Each row is a point. A path goes straight from each point to the next, and from the last back to the first. The post is the endless flat space through its rows: a point in 2 columns, a line in 3, a plane in 4, and so on, so that a path can go around it. How many times does the path go around the post? Going back the other way cancels.

Post (1 x 2)
[[ 2 20]]
Path (14 x 2)
[[-35  48]
 [-19  19]
 [-10 -16]
 [ 25 -10]
 [ 40  14]
 [ 14 -20]
 [-21   3]
 [-45  38]
 [-11  47]
 [ 42  36]
 [ 51  -3]
 [ 15  -5]
 [ 71  19]
 [ 40  66]]
Times around: 0

Post (3 x 4)
[[ 20  -5  -6  26]
 [ 17 -18  73   6]
 [-17  24 -57 -29]]
Path (20 x 4)
[[-19   3  46  36]
 [-26  56  16  -4]
 [-29  -9  18  33]
 [-10 -25 -25  27]
 [ 18 -33  36 -11]
 [ 65  15 -13  -1]
 [ 27  42  48   1]
 [  5   6  31  46]
 [-50   2 -12  -7]
 [ 27 -30 -17  49]
 [ 40 -29  29   1]
 [ 28  -2  63 -27]
 [-15  56  33 -24]
 [-37  43 -31 -21]
 [ 40  26  -5  34]
 [ 54  -1  54  -1]
 [ 88 -14 -18  -2]
 [ 54  26  10 -12]
 [ 26  26  58  26]
 [-24   4  35  61]]
Times around: 2

Post (8 x 9)
[[ -26  -28   47  -10    7  -10    8   24   21]
 [  24  -36 -121  116   77   48   -3   32   15]
 [  -1  -29  -47  -24   -8    0  -49   36   14]
 [ -27  -27   45  -65  -10  -15   -5 -107    7]
 [   7  -15   15   41  -28  -20  -12  -76  -38]
 [   3  -18   21  -17    4   54  -19    8  -21]
 [  -2   -4   -4  -91    3  -16   13   40  -25]
 [   3  -23  -20  -41  -52   16   24  -13   18]]
Path (17 x 9)
[[ 26  -7 -10  24   3  11  13  30   0]
 [-24  -3  20  33  11 -23 -64 -25  37]
 [-24  -4 -38 -29   4  18 -13  -3   5]
 [-15  18   3 -67  27 -29  35  18  -6]
 [ 21   4 -23 -16  24 -23  -8 -45   6]
 [ 31 -36  25 -37   2 -23  24  40  12]
 [ -2 -49  -7  -7   0   2 -19  35  18]
 [ 18 -81 -37 -47  50  -7 -19 -19 -20]
 [ 36 -13  11  17  14  25  15  13 -35]
 [ 33 -22 -28  -4  21 -24 -30 -32  28]
 [ 18 -29  -3  -1  31  -6   6 -67 -16]
 [ -2 -65  14  10 -25   8  -9 -23   7]
 [-27 -31 -11 -12  20 -10  28 -55 -29]
 [-23  22 -25  10 -41  70 -13   0 -42]
 [-21   0  17 -43  -3  17   3 -58  18]
 [ 48  -6   6  12   4  69 -20 -15   1]
 [ 57 -36   3  21  -9 -27   6 -34 -19]]
Times around: 1

Post (13 x 14)
[[   8  -59   14    6    6   36   56   62    3  -34   17  -47  -49  -41]
 [   7    7   27   20   42  -54   25  -44  -66    9   31   52  -79   29]
 [ -13  -28   10   66   37  -18  -30  -39  -16   25    2    6  -32   27]
 [  31  -28   -4  -26  -12   -4    0  -32   17   -6   35    8  -44   18]
 [  -2  -41   31   -4  -59    7   -4   54  -42   12   44  -45  -26  -59]
 [   6   -1   -4    7   50  -16    5  -47  -13   41   -4   72  -36  -42]
 [  18  -60    9   -7    7 -100   63 -121  -11  -13  -36    6   57  -37]
 [  -2    2  -51   -1   19  -47    8   -2  -42   47  -32    3  -61   33]
 [  -3  -40  -11  -34   26  -17   14 -121  -70  -21  -42    0   10  -14]
 [  22  -28   38    9  -45   71   42  109  -21   14   32    0   -4   14]
 [  18   -5   43  -15   45  -58  -34  -30  -17  -12  -43   39  -39    8]
 [   0  -38  -33   31  -52   20    4   80  -30  -52   30   14  -25  -19]
 [   8  -29  -12  -21   10    9    8   70  -24  -21   70  -39   22  -20]]
Path (20 x 14)
[[-11 -60  -1 -17 -11   1 -21  12  -9 -27  -5  14 -18  59]
 [  6 -60  71  42  11 -42  23 -36 -21  22   6  16 -15  23]
 [-26 -30  40 -37  30  -5  10  27  27   9  47  24  26 -22]
 [-36   8   6  10 -30  26  18  30   0   3 -42  -3 -25  -2]
 [ 33   2 -10   1 -36  29  57  -3 -50 -33  25  51 -31 -11]
 [ 27 -16   3   3  -8 -14 -16 -15 -68  18   3  16  -2 -45]
 [ 13 -43  17  17 -41 -12 -36 -11 -36  18  33   1  -5  14]
 [-13 -57  25 -44 -16 -19  24 -45 -18  -2  36  26 -59  24]
 [-11 -24 -21  -9 -45  21  44 -12 -18  13  -5  20  -2 -10]
 [ 24  -2  26  -6   3 -42 -47 -13  19 -21 -16   4 -62   8]
 [ 49  -4  34  11  25  -2   0 -25 -42 -24 -23  -1 -56  -7]
 [ 41 -39 -59  -6  14  -1  24  17   7  23 -25  -6 -42 -14]
 [ 25   1   7  45  43 -16  59 -60 -16  12  -8  24 -19  18]
 [ -7   6  20  25  -2 -10  77  14  15 -20  50 -10 -31 -27]
 [-30 -46  14   0 -10  17  40 -16  30   7  41  42 -46  -3]
 [  3 -75  25  10 -14 -21  11  -1 -41 -40  17  16 -31 -16]
 [ 19 -81  -8  66  -3  29 -38 -11 -60 -27 -41   2 -46 -15]
 [ 68   7   8 -17  -7 -14  20  -5 -50 -24  17  10  63 -14]
 [  2 -22 -13  41 -11  15  35 -10   3  42 -48  30  27 -29]
 [-14 -34  -6 -20  13  11  35   7 -21  17  16 -43 -14 -35]]
Times around: 0

Post (17 x 18)
[[  -5  -10   77  -29  -34    3   18   15   24  -81    7   39  -12  -12
   -28    9  -35  -12]
 [ -22   -5   41    5  -12   18   10  -54   27  -50   30    8   12    2
   -50  -29  -49   61]
 [   2  -18  -56  -25   14   16   11   40    1   33    3   36  -15  -44
    11   22   41  -31]
 [  11   12  -72   15  -26   17  -18   40   20  -20  -18  -15   26   -2
   -34   -8   66  -73]
 [  26  -30   66   28  -12  -13    9  -19    8  -48   27   66  -28   28
   -29  -54  -26    7]
 [  13  -28   52  -37    1   -7    4    6  -17  -85   51   33   71   35
   -22  -43  -59   41]
 [  27   29   12  -10  -25  -29   15  -29 -107  -21   55  -33   22   14
    16   30    1   12]
 [  -5   -1  -10   -7   26  -20  -10  -24   25   26  -32   -8   14   28
    30   54   60  -43]
 [ -17  -13  -38   38  -44   33   52    7  -18   24  -23   39   63  -18
   -17   26   76  -67]
 [ -19  -64   51    1  -11  -33   62  -12   45  -88   39    5    8  -27
   -27  -74  -57  -25]
 [ -30  -19  -20    2  -36  -43    2   54   -9   43  -70   12   13  -23
   -17   10   36  -37]
 [  -7  -20   12   44  -17    2   -4   53   13   21    4   -1   43  -66
     2  -14   84  -19]
 [   6   20   21  -22  -46   33  -20  -17  -55   29   27  -22   23   31
    67  -16   -5  -14]
 [  29   -5   53   12   18   13   61   33   40  -40   21  -10   -2   38
   -27  -22  -71   14]
 [  14  -29   69  -55    8   12   41  -30  -28  -45   10   -6    2   24
   -31  -50    5   18]
 [   4  -33   39   30   18   30   12  -17  -26  -98  -11    2    6   -4
    23  -38  -34   36]
 [  49  -13   37    4   -2   29  -26  -44  -72   22    8  -34   44   -8
    -7   10  -19  -39]]
Path (22 x 18)
[[  10  -40   26    0  -38  -35    5   33   32   56   23  -15  -21   24
   -61   -4  -39  -11]
 [ -50  -16    9   23  -48  -26   -3   14  -56  -42   -8  -13   43  -21
   -29   21   26  -25]
 [  -9    3   -9    2   -8  -11  -22   30    6  -70   47   49  -51   49
    -4  -44   -4  -24]
 [ -33  -45   49   17  -50  -36   35   49   37  -32  -22   25  -35   14
    -8   -6   -4  -25]
 [  35  -68  -40   32  -29   15    5   31  -17  -32   29    1   22  -19
    -8  -75   33   23]
 [  44  -20   19    6   12   -7   12  -63   13  -17   -1  -21   32   -1
    -9   23  -46    3]
 [  14  -46    6  -11    0   33   42   35   40    5  -37   12   23  -43
   -15   30  -21   20]
 [  35  -44   -1  -11  -29   18    3   46  -30  -26   22   37    1   25
    31   -4  -10  -40]
 [ -38  -29    4  -46    3   14   24    8  -26  -37   12   -2    7   32
   -11   18    7   -2]
 [  14  -21   -3   29   33    6  -19   24  -10  -35    5   -9  -15  -43
    19  -32   25  -21]
 [ -23  -20   15    5   15  -32   48   14  -11  -99   -1  -35   -8   18
   -20  -42   27  -30]
 [ -41    2   -3   20  -59   31  -59  -11   13  -79   35  -32   53    5
     2   -7   -8  -33]
 [  31  -23   27   26  -69   27  -27   43  -28  -54   16  -33   41  -30
   -16  -17   34  -23]
 [  -8  -30   -5  -69  -35  -46   20  -22   20  -50   17    4   65  -16
   -26   30   34   -9]
 [  31   -2   15  -40  -63    1   38   38  -60    3  -27   59    2  -31
    -1   12   19   -9]
 [  23  -20  -44   15  -19   -9   17   11    1  -38   -4  -31   18  -20
    12   40   18    9]
 [ -15  -49   57   43  -45   26  -37   -9   19  -12  -24  -12   37    6
    -6   -4    5  -14]
 [ -42  -20   17   -5   -4   31  -19   26   31   -4  -34   24   10   35
    33  -11  -11  -30]
 [ -41    8   44  -13  -37   -8   -6  -11   23  -64   42  -14   49   -8
   -29  -20  -59    4]
 [  16   -7   24  -16   -5   14  -26    9   12   -2    0   15    4  -68
   -48  -90  -13  -31]
 [  36   10   34   -4  -16   31  -51   13  -55   32  -41  -84   60  -10
    -2  -11  -15    5]
 [   9 -107   50   -9  -51   33   19  -12  -31  -57  -10   48   22  -63
   -19  -66  -13   10]]
Times around: 1

Post (17 x 18)
[[ -1  -2 -19 -13  40  29  34 -42  -4  -2  -4   0 -33   5  35 -68   5 -55]
 [  2  53 -45 -26  48 -16 -39 106   0   9 -45 -20  69 -21   3  11 -42  36]
 [ 49 -13 -17 -24   3 -33 -23  24 -26  -1 -30 -38  17  41  20  -9  67   6]
 [  3  50  -9 -21  32  -9  -3  86 -38 -14   1  12  58 -19  -7   4 -48 -11]
 [ -9  -7 -38  28  13  -1  61  -9  37  -8  -5  -3 -54   6 -27 -35  20 -40]
 [ 16 -22  -9  43  70 -47  44  -8 -19  -5 -10  13 -27  18   7 -13  16  -9]
 [  6 -42 -26 -45 -19  29 -39   3 -25  47  -3 -13  14 -24 -21   4  30  16]
 [ 20   9 -13  -1  71 -13  21 -10  21  11   0 -17 -26  23 -27 -10   6 -65]
 [ 12 -34  13 -47 -11  23  26  16  19  11 -23 -20  -6 -31 -18  17 -15  44]
 [-29 -37 -11   4  33 -16  42 -33 -20 -32  -3 -38 -64   4  11 -17  22 -35]
 [ 16 -52 -31 -40 -35  13  17 -44 -31  11 -31 -31 -22 -11 -25  -9 -24  -6]
 [-18 -62  11  -9 -32  44  -7 -10  19  30  -7 -32  12  18 -48   7 -21  32]
 [-41 -18 -15 -58   5 -13 -10  35  14  44  -2  16  50   9 -24 -36 -22  -1]
 [ 36 -61  -5 -28 -34  27 -28  29 -28  13 -18 -44 -44 -37 -26  -9 -31  29]
 [  5  -8  -6   1 -33 -15  18 -30  20  17   2 -39 -44 -46   1 -15 -22 -10]
 [  2   3  -1   2  49  -1  28  40 -21  33 -45 -18  10  19  15 -14  18 -66]
 [ -1 -47   3 -36 -54  11 -32 -23   0  13 -49   6 -44  -4 -34  25 -16  19]]
Path (18 x 18)
[[  -4    3  -32    1   42  -13    2   23   57   46   24  -12  -12  -48
    43  -24   17  -14]
 [ -25   -6   -1    9   10  -21   54   24   32   -6  -16   31   -7  -15
   -48    2  -48  -59]
 [ -13  -57    2  -19   40   21   16 -114  -99  -33  -27   40  -78    9
    -6   -7    8  -13]
 [  15   27   21  -13  -31   22   44   11  -44  -62  -10  -26  -19   35
    -6   18   -1    8]
 [ -25  -43   33  -32   28   88   25   44  -49   12  -44  -24  -21  -17
     6   12  -53  -34]
 [  38  -40  -51  -12   -5   -2    5  -63  -33   19  -19   21    2   -8
   -19  -15  -16   -9]
 [ -23   25   -5  -12   26   28   29   29   11   19  -15  -27  -19  -64
     0  -33  -37  -51]
 [ -14    7  -36   -7  -18  -76  -11  -29  -71  -46  -47  -20  -13   34
    14   -6   90    9]
 [ -35  -80   50  -31   32  -26   70  -12  -22   -4  -82  -47   12    0
   -14   46  -17  -19]
 [  55   51  -53  -45   36   43  -23   15    3   31  -42  -40   26  -43
    -3    2  -81  -71]
 [  10  -19  -17  -50  -20   -9   -5  -26   -6   17   29  -77   -8   17
    28  -50  -35  -23]
 [ -71  -42   28   -5  -54   36   58  -15   32   78  -16  -71   -7  -15
   -24  -24  -10  -34]
 [   7  -62  -33  -32  -20   35   -1  -47  -80   46   -3    5  -37  -18
     6  -99    6  -85]
 [  11   25    9   -6  -21   34   40   82   99    6   34   -9   68  -16
    -5  -28  -46    4]
 [ -25  -37    1  -11   -7   37   28   37  -27   46   10  -10  -32  -37
   -23  -30  -60  -42]
 [  -8  -10  -43   -4  -10  -13   32  -19   12   17    5   -2   -1  -23
   -10  -36  -21   36]
 [  25  -43   10  -42  -24   20  -12  -51  -16  -13   39   -1  -56   -3
   -21  -49   57   45]
 [  24   -1   -8   -6  -22   25    8   47   34   51  -22  -16   20   39
   -22  -23  -20   32]]
Times around: 0
